Every row gives one point. The points of each table are mixes of a few directions, plus a little noise. Count the directions of each table, and those that both share. Where both have some left over, give the other angles between the two spaces (their principal angles), to ten degrees, smallest first.
In the rows, zero is written as 128.

First (6 x 3):
[[118 109 155]
 [125 167  91]
 [145  97 146]
 [114 162 105]
 [183  83 130]
 [ 84 149 143]]
Second (4 x 3):
[[171 134  88]
 [152 104 133]
 [104 112 164]
 [ 84 166 127]]
Directions: first 2, second 2, shared 2

First (6 x 4):
[[134 114 129 128]
 [136 169 144 100]
 [100 128  88 129]
 [141 112 117 101]
 [ 89 100  85 172]
 [168 144 204 137]]
Second (7 x 4):
[[130 116 136 118]
 [146 130 108  64]
 [144 138 109  76]
 [103  98 109 173]
 [139 138 173 117]
 [103 119  93 182]
 [127 158 167 168]]
Directions: first 3, second 3, shared 2; angles 40

First:
[[150 144 123 117 129 129]
 [152 145 122 117 129 129]
 [ 78  91 141 153 126 126]
 [217 192 105  85 132 131]
 [ 45  68 150 169 123 125]
 [152 145 122 116 130 130]
 [104 111 134 140 127 127]]
Second (6 x 6):
[[113 113 124 137 130 120]
 [107 106 122 141 132 117]
 [158 160 137 109 122 145]
 [160 161 136 107 122 144]
 [174 178 142  98 120 153]
 [ 53  48 106 175 142  87]]
Directions: first 1, second 1, shared 0; angles 30

First, 9 rows:
[[ 69 110 137 153 129 129  94 109]
 [152 111 114 122 168 195 153 100]
 [138 108 110 120 145  55 149 105]
 [142 164 142 108 102  95  94 138]
 [ 93 100 152 175 145 120 195 162]
 [108 130 105 138  75 179 100 166]
 [171 178 152  85 130  87  90 109]
 [126 127 127 139 120 173 141 151]
 [153 125 112 111 139 122 135 111]]
Second, 7 rows:
[[127 142 136 124 140 115 127 152]
 [159  94 203  92 135 117  57 156]
 [116 135  93 145 118 139 158 104]
 [108 156  82 150 128 130 174 119]
 [108 166  93 145 139 118 169 142]
 [159  82 193  97 124 130  61 132]
 [121 122  96 143 111 146 150  92]]
Directions: first 5, second 2, shared 0; angles 40, 60

First (8 x 9):
[[ 94 133  83 107  81 180 112 171 138]
 [144 114 121  49 161  98 140 161 100]
 [153 109 179 146 186  57 148  87 109]
 [108 113 130 135 128 116 128 131 123]
 [ 85 100 108 102 119 122 125 164 114]
 [123 150 104 137  90 178 115 137 148]
 [168 159 155 178 131 137 129  80 149]
 [149 147 146 170 127 136 127  94 143]]
Second, 8 rows:
[[134 124 127 120 142 114 127 135 117]
 [ 74 112 152 104  67 173 164  95 182]
 [155  97 130  61 207  44 135 165  66]
 [161 159 106 186 139 135  93 136 114]
 [135 137 122 146 127 134 119 128 128]
 [153 155 110 179 131 139  99 133 120]
 [120 132 129 136 111 145 130 120 142]
 [ 91 107 147  91 100 141 158 112 155]]
Directions: first 3, second 2, shared 1; angles 70

First (10 x 11):
[[148 106 148  93 130 150 156 149 162 142 123]
 [128 141 129 127  95 128 105 161  98 122 152]
 [135 202  79 178 129  91 115 159 128 122 184]
 [115 109 153 108 128 134 140 114 117 165  80]
 [132  69 132 117 126 166 141 104 117  96 118]
 [125 162 144 135 130  97  92 128 166 108 164]
 [112  73 155 136 122 157 176  89 106 154  82]
 [108 104 144 161 118 136 157  92 109 140 113]
 [129 102 140  70 147 137 105 119 133 128  81]
 [148 213  54 154 155  84  92 165 144 103 183]]
Second:
[[106 105 165 119 121 149 152  97 170 132 116]
 [ 81 166  86 136 111 103 103 119  44 167 131]
 [152 127 108 137 133 150 146 150 137 115 101]
 [197 117 128 137 118 175 175 203 179  96 129]
 [118 111 187 106 125 100 106 105 158 128 182]
 [122 151  89 134 147  93  89 121  72 132 123]
 [122 147  85 141 131 132 127 134  90 136  99]
 [124 100 178 111 138 121 123  96 175 117 143]]
Directions: first 6, second 4, shared 2; angles 40, 40

First, 9 rows:
[[186 112 114 161 132 175 101 184 129  64  74 162]
 [ 81 123  90 118 128 128 117  71 179 153 155 169]
 [180 130 160 147 130 129 133 189  78  90  89  95]
 [147 124 144 154 136 107 120 158  86 106  85 116]
 [ 88 131  96 127 126  96 131  61 157 137 154 143]
 [132 128 175 131 137 110 130 175  70 149  99  91]
 [ 98 124 117 106 126 152 121 112 163 167 155 150]
 [106 142 128 102 118 111 152  87 143 152 175 107]
 [134 138 127 105 116 143 147 116 149 133 166 116]]
Second (8 x 12):
[[144 122 124 140 129 122 128 133 120 103 120 127]
 [157 149 154 126 119 126 150 140 106 113 128  92]
 [100 136 129  87 118 204 116 128 185 193 157 163]
 [168 147 139 117 110 134 161 131 126 100 153  90]
 [131 137 153 144 134 112 124 148  91 131  89 115]
 [113  96 107 162 151 134  80 150 126 122  73 181]
 [ 43  90  73 120 144  54 120  45 157 164 183 154]
 [168 143 146 131 120 139 142 149 114  98 121 103]]
Directions: first 4, second 4, shared 3; angles 30

First, 9 rows:
[[123 124 106 188 147 126 187 112 249 148  98 189  93 117]
 [130 130 137 104 120 129 104 134  79 120 140 103 143 132]
 [131 130 140  95 118 129  96 137  62 117 144  95 148 134]
 [130 129 135 111 123 129 111 133  93 122 137 110 139 131]
 [128 127 126 134 130 128 134 127 139 130 125 134 125 127]
 [126 127 122 144 133 127 144 124 160 133 120 144 118 125]
 [127 127 124 138 131 128 138 125 148 132 123 138 122 126]
 [128 128 129 125 127 128 125 129 122 127 129 125 130 129]
 [129 129 134 114 124 128 114 132  99 123 135 113 137 131]]
Second (8 x 14):
[[134 130 112 153 128 144 145 110 180 115 123 164 118 132]
 [143 146 123 159 133 126 137  94 152 111 141  96 120 116]
 [142 178 139 165 146 127 105 139 124 150 144  72 123 124]
 [111  94 131 112 131  96 160 125 131 143 110 126 121 110]
 [133 136 127 112 119 155 111 141 122 114 131 156 138 149]
 [124 128 142 107 130 118 129 143 109 139 124 111 131 126]
 [102  88 108 131 117 124  89 154  76 154 126 177 140 136]
 [135 125 141  85 119 134 148 119 131 100 125 122 133 132]]
Directions: first 1, second 5, shared 1

First:
[[153  92 172 189 180 145 143  93  81 158 118 116 163 164  87 156 122 160]
 [103 170  61  57  35  96  64 163 144  98 151 115  99  56 192  90  83  98]
 [114 155 117  93 110 108 116 139 149 139 133 152 133 136 120  91 143 130]
 [130 130 156 136 163 124 146 115 132 162 121 157 156 178  79 110 163 152]
 [122 135 133 118 140 129 150 134 155 127 123 149 122 145 118 121 160 124]
 [137 108 132 152 137 146 141 125 119 110 124 108 114 114 145 162 117 118]
 [114 153 121  95 119 112 127 139 156 138 130 157 131 144 115  93 155 129]
 [150  81 133 184 139 163 138 116  88  93 123  72 106  87 168 201  81 113]]
Second (11 x 18):
[[118 146 130 140 135 115 145  81 146 137 122 133 105 104 114 151 143 168]
 [152  84 117  90 100 148  65 245  69 116 148 112 196 188 160  60  76  30]
 [123 148 120 122 109 104  98 104 111 150 135 126 139 109 119 112 107 158]
 [129 101 152 157 187 177 227 138 188  80 103 141  75 147 138 191 198  92]
 [132 122 129 126 129 133 127 140 125 124 130 127 132 135 132 124 126 118]
 [130 124 126 123 121 127 116 140 119 128 131 126 138 132 131 118 118 118]
 [124 123 138 144 155 142 175 113 159 111 116 135  96 127 127 163 164 128]
 [115 174 110 118  85  74  68  65  97 177 142 123 144  83 103 101  87 205]
 [118 159 125 134 116 101 118  74 130 150 128 130 119  95 110 133 125 184]
 [141  96 130 119 134 154 129 190 118 106 129 124 145 163 149 115 125  67]
 [124 131 132 134 136 130 142 116 139 126 123 130 117 124 125 142 141 136]]
Directions: first 3, second 2, shared 1; angles 80

First (8 x 20):
[[133  44  86 100 168 173 111 129  74  83 188 145  89 174 114 125 117 143
  147 122]
 [127 140  96 150 104 134 121 137 126 152  90 134  73 134 122 132 169  93
  121 103]
 [135 125 147 118 131 104 159 142 129  89 169 127 174  89 102 131  98 150
  131 170]
 [140 134 140 126 138  79 133 140 137 101 142  96 100 130 140 134 128 154
  110 128]
 [136 146 154 136 136  77 116 140 160 108 146  81  98 112 145 131 132 154
  120 133]
 [103 169 139 164  96 181  84 110 176 201  88 138 150  88 132 113 152  78
  163 127]
 [129 112 148 117 153 125 108 124 137 106 167 107 131 128 140 123 110 156
  140 139]
 [121 155 113 111  97 150 191 103  85 183  35 195 210 169 129 134 115  97
   92 103]]
Second, 11 rows:
[[133 131 118  87 123  69  83  68 127 180  97 129 113 188 136 166 125 158
  116  91]
 [122 116 132 130 120 117  70 100 165 186 166 138  86 134 131 112 116 131
  176 100]
 [148 135 125 165 134 173 178 192 104  79  79 118 158 112 142 126 149 109
   71 158]
 [ 98 109 104 125 145 176  99 114 122 138 157 156 119 127 120 117 116 106
  166 118]
 [118  88 165 100 164 182 123 107 117  77 198  97 150 131 143  95 118 156
  174 148]
 [ 88 118 110 110 145 156 133 107 112 108 177 148 136 109 102 120 111 110
  172 134]
 [162 139 143 142 113 101 132 146 138 142  87 110 124 142 149 137 142 142
   87 127]
 [ 87 111  96 106 145 154  87  87 122 151 163 161 113 139 112 128 109 113
  177 107]
 [140 144 151 126 106  76 145 127 148 133 138 114 122 110 120 127 129 143
  130 131]
 [161 141 170 128 114  88 167 146 135 102 115  90 145 122 139 126 137 158
   99 148]
 [151 175  93 189 100 121 193 211 116 114  32 147 141  94 115 153 155  80
   39 147]]
Directions: first 5, second 5, shared 1; angles 30, 30, 40, 90

First:
[[138 130  66 114 134 155 135 158 168 131  93 105 122 142 106 130 121 135
  142 129 116 121  77 133]
 [130 125  87 126 123 137 137 155 166 128 105 121 122 140 118 121 125 133
  146 123 121 122  92 135]
 [133 118 249 144 114  89 119  99  45 122 179 113 160 109 146 114 108 159
  104 116 140 141 176 152]
 [105  88  81 129 108 109 115  68 180 129 137 196  78 109 168 140 185 103
  152 133 133 119 170  96]
 [136 149 111 125 122 124 140 179 127 105 107 125 124 118 106 122 105 135
  117 116 115 124 106 138]
 [145 125 153 112 141 144 112  94  90 136 141  99 141 119 124 144 122 142
  110 141 129 133 141 130]
 [125 171  71 121 150 155 141 177 150 122  92 138 120 141 101 137 120  97
  119 138 119 124 102 109]
 [110 118 206 153 131 111 126  92  98 149 168 129 157 148 153 114 137 121
  135 130 150 140 162 131]]
Second:
[[185 142 152  93 172 103 123 152 110  98  88 120  85 123 126  91 104 158
  102 126  82 187  72 149]
 [105 113 108 137 126 152 122 113 147 155 133 117 152 146 127 141 144 121
  148 148 147  98 123 127]
 [149 158 142 116 158  89 131 171 117  86  93 170  84 112 129  97 117 125
   96 130  96 160 106 129]
 [131 151 126 132 130 152 142 135 124 140 136 110 145 149 118 139 116 108
  130 114 134 144 137 115]
 [126 155 126 137 137 155 144 165 128 142 121  93 161 160 104 127 105 121
  134 123 134 128 102 133]
 [117  91 128 128  93 105 113  70 127 120 160 163 106  88 157 147 159 131
  130 121 137 113 189 114]
 [101  95 143 156  58 111 131 135 117 121 163 112 166  98 125 138 118 163
  142 105 153  71 158 154]
 [140 121  86  96 195 170 105  35 162 171 119 147  87 161 155 152 183  78
  138 172 123 173 136  75]
 [133 157 143 137 121 125 147 182 112 115 121 111 146 134 107 115  95 133
  119 108 123 133 111 142]
 [ 94  97 124 149  89 116 121 123 135 129 145 137 147 109 132 136 141 142
  143 134 150  74 146 141]]
Directions: first 5, second 5, shared 3; angles 60, 70

First (10 x 32):
[[130 134 151 141 127 142 135 121 126 133 124 138 117 143 123 121 121 135
  137 119 117 130 148 134 114 132 131 126 120 129 124 128]
 [126 114  96 143 156  58 130 120 132 161 133 155 162  55 145 150 131 170
   47 181 181 173  87 137 142 130  98 129 180  92 195 136]
 [113 112  98 100 122 133 106 143 100  90 141 106 119 130 128 119 158  57
  126 130 144 117  73 110 139 134 123 112 116 143 108 143]
 [121 120  98  96 118 135 112 145 122  98 136  98 129 131 128 127 145  83
  141 123 132 106  98 112 144 123 131 127 119 144 104 129]
 [139 142 133 118 119 140 135 129 161 139 120 110 138 143 126 136 107 163
  164 109 101 102 173 131 135 111 145 150 125 134 113 106]
 [131 121  92 125 145  75 129 128 149 155 131 133 165  73 142 152 123 170
   82 164 161 148 108 133 150 119 112 141 168 106 170 121]
 [134 144 145 106 100 184 129 138 147 107 123  91 112 187 116 119 115 113
  211  79  72  74 180 120 128 112 161 143  88 160  67 109]
 [113 116 103  91 113 156 105 148  98  75 141  95 109 150 122 112 159  39
  150 115 127 103  83 103 137 133 133 113  98 154  84 141]
 [130 124 152 179 155  91 143 105 111 165 124 187 129  93 133 128 124 168
   60 163 160 188 118 149 106 148 102 112 158  95 189 146]
 [142 152 213 181 125 168 158 102 133 159 108 168 100 176 115 112  94 180
  162  98  84 136 213 152  83 136 142 126 107 125 125 122]]
Second (8 x 32):
[[106 157 190 175 122 165 159  97 145 177 124 131  87 155 131 117 113 172
  173  71  59 135 224 137 111 149 114 163 134  97 123  83]
 [156  91  49  68 138  82  88 166 106  66 134 125 178  93 123 142 146  72
   70 200 216 119   7 116 149 100 142  83 120 167 136 185]
 [135 119 109 114 130 116 119 138 123 113 130 127 140 119 127 132 132 115
  115 145 149 126  99 124 133 122 131 117 125 137 129 140]
 [137 117 104 109 131 114 115 141 120 108 130 127 144 117 126 132 134 109
  110 151 156 125  88 124 135 120 134 114 125 140 131 147]
 [139 113  97 104 132 111 113 144 120 104 131 126 147 115 126 134 135 106
  106 157 163 124  81 123 136 117 134 110 125 143 130 150]
 [133 121 114 118 129 121 120 135 123 117 129 128 135 122 128 130 131 118
  118 140 144 127 107 127 131 124 131 120 128 135 129 138]
 [106 157 188 174 120 164 159  98 144 175 123 131  89 154 131 117 115 171
  170  73  61 134 219 137 111 149 116 162 135  99 123  84]
 [112 148 173 162 123 155 150 106 140 164 124 130 100 148 131 120 119 159
  161  86  78 133 197 134 116 143 119 153 133 105 125  96]]
Directions: first 3, second 1, shared 0; angles 30

First, 8 rows:
[[157  71 119 143 154 169  93  91 146  71 111 118 151 169 111 176 176  95
  135 169 135 115 135 148  94 176 135 152 105 143  90 139]
 [ 94 182 140 128 116  94 136 139 103 179 128 114 134  87 136  92  49 156
  121  99 136 143 147 107 132  76 123 110 144 138 148 138]
 [149 137 149 108 113  79 134 142 102 145 141 115 108 116 136  97 111  87
  138 114 133 113 108 127 104 121 135 168 127 139 131 134]
 [159  82 122 120 146 162 145 140 161  95 138 161 108 162 136 139 184 121
  128 149 149 119 114 160 146 168 128 131 120  89 128  87]
 [ 82 167 100 162  91 123  77  88 103 129  99  86 170 105  92 175 138 142
  134 115  33 138 137  76 118 108 136 103 126 198 102 207]
 [140 106 142 115 168 158 165 148 156 130 141 163 116 140 153 101  98 154
  111 140 209 136 147 166 146 129 115 117 137  72 150  66]
 [ 89 200 126 127  75  70 130 141  90 182 131 108 120  80 125 102  97 142
  134  83  66 136 114  81 143  78 131 112 142 160 146 169]
 [155  83 124 123 156 169 146 136 163  96 135 160 115 162 137 138 166 128
  123 153 163 124 125 163 140 163 124 131 120  87 129  85]]
Second (10 x 32):
[[154 148 172 163 118 127 115 127 113 126 160 128 137 118  98 120  82 126
  124 119 148 119 148  96 119  98 128 104 105 160 125 124]
 [127 136 125 139 154 144 126 136 126 122 118 118 139 114 123 122 113 137
  124 134 137 128 123 122 125 125 118 109 144 113 147 112]
 [169 158 195 184 118 128 104 126 105 125 173 127 145 109  81 115  54 125
  120 115 161 111 157  75 116  78 127  89  95 175 127 118]
 [105 111  90  97 135 129 140 128 140 130 100 127 119 138 155 135 169 129
  133 136 110 138 111 158 137 156 129 149 148 102 130 133]
 [ 81 108  51  81 175 151 152 139 152 121  64 114 125 129 173 134 188 141
  131 149 104 147  89 177 139 177 119 145 187  56 153 119]
 [171 157 201 184 108 122 104 124 105 126 181 131 143 114  79 117  54 125
  120 111 161 109 162  75 115  78 128  92  88 183 121 121]
 [105  91  93  74  79  94 146 113 144 147 119 153  92 170 170 149 207 111
  144 123  86 138 122 173 140 164 151 194 114 132  90 169]
 [155 146 174 162 113 125 114 126 114 127 161 131 135 120  98 121  84 123
  124 117 148 116 149  97 120  95 129 107 101 164 124 125]
 [140 124 150 131  92 106 123 117 123 137 154 143 118 141 121 131 127 116
  132 117 124 123 143 122 128 119 140 143  97 161 104 146]
 [ 71 104  30  70 190 158 155 145 155 118  47 107 125 128 183 135 203 146
  132 155 100 152  77 188 142 188 113 148 204  36 163 115]]
Directions: first 4, second 2, shared 0; angles 50, 60

First, 10 rows:
[[ 94  77 137 113  93 125 157  95 171 128 126 114 110 163 156  91 112  99
  135 132 126 171 143 134 158 111 145 135 137 180  83 123]
 [161 176 120 142 160 131 100 159  87 128 128 141 144  95 103 162 142 155
  121 124 131  88 115 121  99 144 112 121 119  79 170 133]
 [177 198 115 150 177 132  87 174  67 128 129 148 153  80  91 178 150 169
  118 123 132  70 108 119  86 152 103 119 115  56 191 135]
 [139 144 125 133 139 129 119 138 114 128 129 132 134 117 120 139 133 137
  125 127 128 114 123 126 118 133 122 125 125 111 142 130]
 [186 213 114 154 187 133  79 183  56 128 130 152 157  71  83 188 154 176
  117 121 132  57 103 117  78 157 100 116 113  43 204 136]
 [ 83  63 140 108  82 124 166  85 185 128 126 110 105 173 163  80 109  90
  137 133 126 184 146 137 167 105 150 137 140 195  69 122]
 [ 99  87 136 115  99 126 152 101 164 128 128 116 113 156 149  99 115 105
  134 131 126 163 140 134 153 113 142 135 136 170  91 123]
 [ 78  55 141 106  78 123 170  80 190 128 127 108 102 178 166  76 107  86
  139 134 124 189 149 138 171 103 153 138 141 202  63 120]
 [108  99 133 120 108 127 145 109 153 128 127 119 118 148 143 108 119 112
  132 130 127 152 137 133 146 118 138 132 133 157 102 125]
 [157 169 121 140 156 131 104 155  92 128 129 139 142 100 106 158 141 152
  122 125 130  93 115 122 104 143 114 122 120  86 165 132]]
Second (10 x 32):
[[ 64  37 144 102  66 123 181  69 207 128 125 102  96 191 175  63 101  75
  142 135 125 205 154 139 181  96 158 141 146 220  48 118]
 [171 191 116 147 170 131  92 167  74 129 129 146 150  84  94 171 146 162
  119 123 131  77 112 119  91 150 106 120 117  65 183 134]
 [146 153 125 135 145 129 114 146 105 128 129 135 137 112 115 148 136 142
  123 125 130 106 123 124 114 138 120 126 124 103 151 131]
 [172 192 117 148 175 130  91 173  72 128 131 146 151  83  93 177 148 165
  118 123 129  74 108 119  89 151 105 118 115  63 186 135]
 [141 148 124 134 141 130 117 140 110 128 129 133 136 115 118 143 134 139
  126 127 128 111 122 125 116 135 122 125 126 108 146 130]
 [109 101 133 119 108 126 143 111 153 127 128 119 119 147 144 108 118 112
  131 131 127 151 137 132 145 120 139 131 133 156 102 127]
 [137 145 125 133 137 130 117 138 114 128 130 133 136 117 119 138 134 137
  127 128 130 113 122 127 118 134 123 125 125 112 143 130]
 [ 66  38 144 102  67 124 181  72 206 128 125 105  96 188 175  64 101  79
  141 135 126 201 153 140 181  97 158 140 145 217  50 118]
 [166 185 117 146 167 132  93 166  78 128 128 144 147  89  97 170 145 161
  120 124 130  79 111 120  96 148 109 122 117  69 179 135]
 [102  87 134 117 101 125 153 102 160 127 126 119 114 155 149 102 114 106
  132 130 127 162 139 133 151 114 142 134 135 166  93 124]]
Directions: first 1, second 1, shared 1

First, 9 rows:
[[136 124 130 133 131 113 146 124 117 128 124 127 130 135 138 117 128 137
  120 118 121 139 125 131 135 117 125 119 124 133 116 128]
 [158 106 152 156 140  74 175 105  90 130 118 127 114 139 174  91 139 162
  102  97 108 164 123 149 144 113 127 103 116 152  85 115]
 [ 86 154 109  96 110 208  43 151 191 121 145 134 128  97  68 185 126  78
  170 180 162  72 140 109  95 175 143 171 149  99 193 137]
 [154 102 162 160 137  84 155  99 101 124 122 132  96 122 177  99 152 159
  108 103 112 154 130 157 133 134 141 112 119 156  93 107]
 [ 86 172  67  74 113 195  93 178 168 135 138 122 188 146  47 172  83  78
  159 164 151  90 123  75 127 106  99 149 141  80 182 167]
 [144 107 161 155 133 103 132 101 117 121 124 133  90 109 165 114 157 149
  119 118 122 139 134 157 123 153 150 125 123 153 109 105]
 [154 110 145 151 140  81 173 110  92 131 118 127 120 140 167  95 135 158
  105  99 109 161 123 143 144 109 124 105 116 149  91 120]
 [ 85 169  79  80 111 202  77 172 177 132 141 125 171 130  50 176  95  78
  164 170 155  82 129  85 116 126 113 157 144  85 188 160]
 [149 110 148 149 137  90 160 109 102 128 120 128 114 131 165 102 139 154
  109 105 113 153 125 146 139 120 131 111 119 148  97 116]]
Second, 9 rows:
[[133 117 150 169 174  94 135  95 126  93 129  97  83 137 156 131 137 154
   87  72 105 159 104 145 132 130 151 114 127 126 131 128]
 [123 181 128  40 106 108 175 173  83 216  99 196 172 102 173 103 118 144
  151 180 157 116 166 110 112 138  92  95 116 138 106 116]
 [ 70 160  69  95 126 218  49 165 196 109 158 116 142 129  32 207 100  71
  161 159 164  78 126  81 106 148 129 171 162  78 200 165]
 [126 121 111 112 135  92 172 139  73 170 131 187  99 114 160 126 142 163
  127 127 168 145 165 116 121 164 120 109 157 159  56 121]
 [160  95 150 164  97 141 115 108 149  99 126  91 153 143 113  99 133 105
  134 135  91 123 108 153 149  91 130 146 101 136 141 119]
 [129 140 131 107 129 110 152 136 105 154 118 150 130 119 153 117 129 144
  127 133 137 133 140 126 123 135 120 112 127 137 109 121]
 [136  71 113 195 131 143 101 100 147  76 157 102  89 145  87 147 144 118
  121 100 126 135 119 133 141 132 149 157 152 139 109 135]
 [149 123 165 151 153  82 157 101 109 119 113 110 109 133 177 101 136 159
   95  91  97 157 112 153 136 118 139 104 107 136 122 116]
 [128 143 135 116 102 165  99 136 165 120 122 101 172 134 102 122 115  94
  145 155 110 104 113 130 130 101 121 144 104 107 179 130]]
Directions: first 2, second 4, shared 1; angles 70

First, 11 rows:
[[129 114 104 106 136 101 122 119 154 104 113 127 128 132 117  97 129 123
  131 133 125 106 124 149 123 121 124 137 132 138 125 137]
 [133  87 135  97 109  85 122 138 148  96 121 118 114 136 122  81 101 130
  126 121 111 107 104 133 118 151 166 136 142 129 125 126]
 [143  99 148 131 143 150 101 120 123 122 106 134 128 129  98  91 143 131
  196 129 120  91 153 139 112 108 117  94 164 141 119 173]
 [128 103  98 102 133  76 130 126 176  73  92 140 122 133 123  80 105 137
  129 136 119  95 124 160 122 124 147 157 139 153 128 148]
 [139  97 118  93 117 111 122 123 124 134 139  84 144 113 129 100 112  81
  103 131 118 125 116 114 123 173 111 139 111 130 110  86]
 [120 134 134 133 123 113 133 137 142 110 124 149 111 144 128 130 125 158
  130 123 128 127 118 138 130 113 159 129 138 123 140 145]
 [117 199 105 183 150 178 158 119 108 164 129 152 151 105 164 213 137 130
  100 143 155 175 167 118 152 108  82 151  92 140 136 117]
 [115 174 151 164 115 161 148 141  95 167 161 137 124 129 154 198 133 144
   98 119 142 179 123 100 144 129 138 124 108 103 141 105]
 [125 118 122 103 147 118  96 112 147 121 131 129 112 159  77  91 186 137
  171 123 126  89 110 162 114  79 119  83 155 108 132 168]
 [163  52 175 106  97 139 111 140  90 138 128  76 144  97 133  78  74  78
  146 122 101 116 137  83 111 211 134 122 139 143  97  94]
 [ 97 231 119 189 137 175 165 131 102 180 164 161 130 132 164 249 161 157
   77 129 163 200 132 114 160  91 111 135  87 101 154 109]]
Second, 9 rows:
[[120 161  99 112 138 152 123 105 102 192 181  82 152 122 124 169 182  73
   82 131 144 158 110 113 137 133  60 113  81  95 121  72]
 [135 108  99 139 137  92 154 134 174  56  55 169 132 109 156  99  58 151
  137 147 121 105 170 153 129 137 152 193 141 193 125 160]
 [134  89 118 111 126  82 129 135 169  67  82 147 118 130 126  73  87 148
  147 133 113  91 134 154 119 131 165 155 154 161 127 159]
 [131 121 176 153 115 141 126 148 117 119 119 155 105 141 125 129 117 170
  164 115 121 125 132 121 124 119 176 108 161 125 137 162]
 [124 134 142 109 123 143 108 122 103 172 177  95 124 144 105 137 179 107
  122 115 131 137  96 116 123 123 111  84 120  83 126 106]
 [132 111 165 145 118 126 128 146 132 102 108 157 106 139 126 112 106 170
  163 119 118 115 135 130 122 122 178 119 163 136 136 166]
 [123 146 122 117 130 146 120 117 106 171 167  99 138 131 119 151 167  98
  106 126 137 147 111 115 132 128  93 106 105  99 126  96]
 [127 168  78 161 149 143 164 117 133 128 100 144 164  87 175 174  96 109
   88 155 145 158 176 125 148 138  81 190  87 173 123 107]
 [128 113 152 103 117 125 103 130 115 147 162 105 112 152  96 110 165 125
  141 111 121 118  92 125 116 122 139  83 141  89 129 126]]
Directions: first 5, second 3, shared 3

First, 8 rows:
[[129 111 137 130 120 126 127 116 139 147 127 124 142 109 146 132 125 121
  114 111 113 133 129 120 138 123 136 141 127 112 126 133]
 [164  99 142 118 115 121 129 138 101 154 137 127 131 105 132 173 109 120
  108 152 121 135 138 107 111 112 150 135 124 122 119 154]
 [149 141 118 111 132 127 125 157  92 119 140 136 106 142 100 143 124 127
  139 165 149 121 127 134 103 132 116 112 130 158 124 129]
 [113 167 108 109 144 143 114 145 131  88 157 120 149 174  97  57 147 152
  165  57 163 128 133 175 147 164  88 133 150 159 124  87]
 [131 135 123 121 142 137 132 142 116 106 148 114 150 157 105 125 123 151
  145 102 140 138 157 135 126 137 139 134 135 125 121 127]
 [170 108 137 116  90 100 116 138  92 192  98 168  54  61 156 186 117  70
   85 249 118 102  71 102  91  97 108  98 110 160 134 153]
 [ 94 107 143 162 127 132 140  80 184 142 106 115 157 109 170 118 133 131
  111  84  90 137 132 111 162 117 155 149 120  76 136 130]
 [ 74 160 112 156 153 142 141 107 168  83 114 119 135 170 118  90 145 156
  157 101 127 127 138 139 145 138 133 121 125 109 141 108]]
Second (8 x 32):
[[107 133 135 131 129 129 116 122 143 118 139 148 153 125 155 133 136 130
  120 101 125 151 117 126 150 130 118 131 100 118 134 140]
 [149 116 145 119 135 146 133 143 152 154  98 105 127 125 100 112 120 152
  136 144 104 112 132 148 124 123 138 124 153 152 145 135]
 [154 131  87 133 116 100 150 122  57 117 142 110  66 140  96 137 119  90
  138 176 169  92 150 105  79 129 141 126 165 121  89  87]
 [136 130 113 131 123 117 136 125 102 123 134 123 107 132 118 132 125 114
  131 143 144 117 135 119 111 129 133 127 139 124 114 114]
 [156 101 180 107 148 176 129 161 208 184  63  90 156 117  89  92 116 193
  139 138  63 114 127 178 143 119 142 123 159 180 179 160]
 [ 76 155 101 148 115  94 110  96  91  73 191 185 144 131 197 162 149  84
  107  81 172 172 113  88 149 138 103 137  64  75 100 123]
 [148 117 141 120 134 143 134 142 147 151 102 106 125 127 102 114 120 148
  136 145 109 112 133 145 122 124 137 125 152 150 141 132]
 [ 99 140 122 135 124 117 116 114 123 104 155 157 146 127 166 142 139 113
  117  98 141 154 117 113 146 133 114 133  92 104 121 132]]
Directions: first 4, second 2, shared 0; angles 50, 90
